Rows are points. The last column is the point's height on a tilted bowl or saddle (a function of degree 2), plus a little noise. Along how many of its main directions does it bend up, bend down or stay straight?

Points, 17 rows:
[[-66  14  33 -65]
 [ 27  11 -29 -17]
 [-40  15 -41 -34]
 [-28  84 -42 -46]
 [ 56  36  10 -33]
 [-44  28  27 -47]
 [ -6  82  10 -34]
 [-60  -2 -26 -40]
 [ -1   3  19 -15]
 [-14  25  64 -57]
 [-17 -72 -19   2]
 [ -1  51   3 -22]
 [ 66  31 -31 -41]
 [ 95 -15 -24 -77]
 [ -8  -2  39 -25]
 [ 17 -24  29 -16]
 [-23  12  -4 -18]]
Directions: 0 up, 2 down, 1 straight

Points, 17 rows:
[[  1   9 -61  44]
 [ 26   6   6  22]
 [ -5 -37 -17  31]
 [-51  33 -11  51]
 [-28 -45  -6  42]
 [-63   5  49  71]
 [ 13  -5  53  16]
 [-14  12 -19  31]
 [-13 -15 -14  29]
 [-27 -95  37  44]
 [-66  17 -26  67]
 [ -2 -20 -49  43]
 [  2  16  15  23]
 [ -1  51   3  33]
 [  8  23  23  24]
 [ 32 -40   7  17]
 [ 45  26  12  34]]
Directions: 2 up, 0 down, 1 straight

Points, 22 rows:
[[ -7 -62 -13  -3   8]
 [ 29 -33  27 -30  29]
 [ 19 -48 -10  23   2]
 [ 21  47  21  29  28]
 [-64 -51 -19 -64 -40]
 [-66 -26  52  15  36]
 [-15  15 -44 -48 -69]
 [ 80  15 -32 -45  -8]
 [ 58  49 -48  -9 -17]
 [ 24 -74 -18 -29  19]
 [-40  -3  -8 -18  -6]
 [ -1  -2  42   1  38]
 [-25 -31  23 -42  34]
 [-52 -14 -60  -1 -95]
 [  3 -26  23   1  32]
 [ 25   0  -8  -7  24]
 [  4 -74 -21  18 -17]
 [ 95  -8  34 -41 -28]
 [-47  30  -8 -26 -40]
 [  5  50 -24 -14 -28]
 [-84  37   7  17 -29]
 [ 74   0 -47  48  -2]]
Directions: 0 up, 2 down, 2 straight

Points (45 x 7):
[[-12  -1  24 -22 -41  42  17]
 [ 27 -13 -16 -17 -11  -2  12]
 [ -7  10 -56  52 -38  17  -2]
 [-27   0  55  32  -5 -19  19]
 [-95   1   3   9 -34 -27  -8]
 [ -6   4 -15 -37  52 -18 -25]
 [  0  27  47  32 -19  48  44]
 [ 20   8 -28  10   8  47  -4]
 [ 27 -21  -5  17 -61  80   1]
 [-14  -7  45  55  -2 -74 -32]
 [-16 -32  11 -59  -4 -40  22]
 [-18  13  -7  26  11 -60 -14]
 [ 27  22  39  19 -47  -2  20]
 [ -6 -42 -77 -11  -6 -25  95]
 [ -1  -4  53   0 -20  36  38]
 [ 25 -22 -25  30  -6  36  -1]
 [ 19 -58  17  72  34  -6  23]
 [ -7 -24  -5 -49 -18  22   5]
 [ 58 -28  87 -41 -70  67  32]
 [ 18 -26  17  13  -4   8   8]
 [ 43 -18  19  27  -9  38   6]
 [ 23 -47   8 -31 -20  34 -11]
 [-10 -23 -37   4  42  14   2]
 [  4 -48 -54 -68   9 -12  45]
 [  0  31  51  16  18  63  40]
 [-52  59 -13  21  20  18 -60]
 [ 12 -66  46  -4  29  40  23]
 [ -9  14 -20  30 -21 -11  -3]
 [ 28   4   4  55  18  63  15]
 [-32 -45  37 -28 -16  -9  33]
 [ 50  -6  43 -22 -25  -6  17]
 [-41   0 -55 -15  -4   2  38]
 [  8  31 -32   0  51  41 -39]
 [-47  45 -50 -17  -3 -30  14]
 [-13  56  11 -34  -2  20  -8]
 [ 17 -41 -55 -18   9 -10  39]
 [  7  32 -39 -39 -62 -12  79]
 [-27   5  55  23 -28 -46  -4]
 [ 69  13 -22 -15   4  46  -6]
 [-42  24 -48  -5 -13 -24  24]
 [-45  22 -46 -42  32  29 -43]
 [-50 -16 -12  -9 -25  59  17]
 [ -7   7  12 -18 -10  27   4]
 [  5 -39  35 -26  -1 -49  15]
 [  4 -20 -10   2  -2  28   6]]
Directions: 2 up, 2 down, 2 straight

Points, 38 rows:
[[  0  -4 -52  13 -48  14  28]
 [ 44  -4  42  86  61   8  51]
 [-20  26  95   4 -31 -40  73]
 [ -6   7  72 -34  40  23  30]
 [ 17 -43  41  43 -34 -28  52]
 [ -3  44 -46  44 -72 -28  62]
 [  9  -6  50  62 -28  58  40]
 [-10 -15 -21  12  -7  21  10]
 [ 57  56 -14  35  40  -8  12]
 [ -7   4  25  42   0 -51  35]
 [ -4   5 -34 -15  43  36  10]
 [-34  16 -82  -9  20  61  47]
 [-30  -1  28 -43 -86 -27  79]
 [-30   2  52  -1  43   5  30]
 [-95  18  -8  12   2 -41  58]
 [  4  46   6  -9   5  46  26]
 [-16  25 -22   5 -59 -48  46]
 [  0  54 -12 -10 -14 -25  26]
 [-16  78  14   4  64  30  37]
 [ 32  38 -36  28   8 -12  14]
 [  9 -51  47 -11   2  29  26]
 [ 33 -10  -6  -8 -59 -70  61]
 [ 12 -54 -25   0  -3 -32  12]
 [-17 -64 -14 -10 -20 -44  22]
 [  3  14  57  31 -23 -32  41]
 [-30 -13  -4 -23  24 -68  31]
 [ 27 -14  11  15   2  54  23]
 [ 39  -4 -24   1   2 -14   7]
 [  6   8 -16   7  25 -30   5]
 [-18 -34  -6 -90 -54 -27  57]
 [ 19  36  16 -14  45 -67  22]
 [ 15 -12  -5 -29  -5  22  10]
 [-24  28  35  21  60  58  35]
 [-10  24 -60  14 -14  -5  18]
 [ 12  78 -15 -66  20  -4  30]
 [ 36 -11 -18  70 -58  34  70]
 [  8  64   9 -74  66  30  30]
 [-24  -9 -44  20  84  63  47]]
Directions: 4 up, 0 down, 2 straight
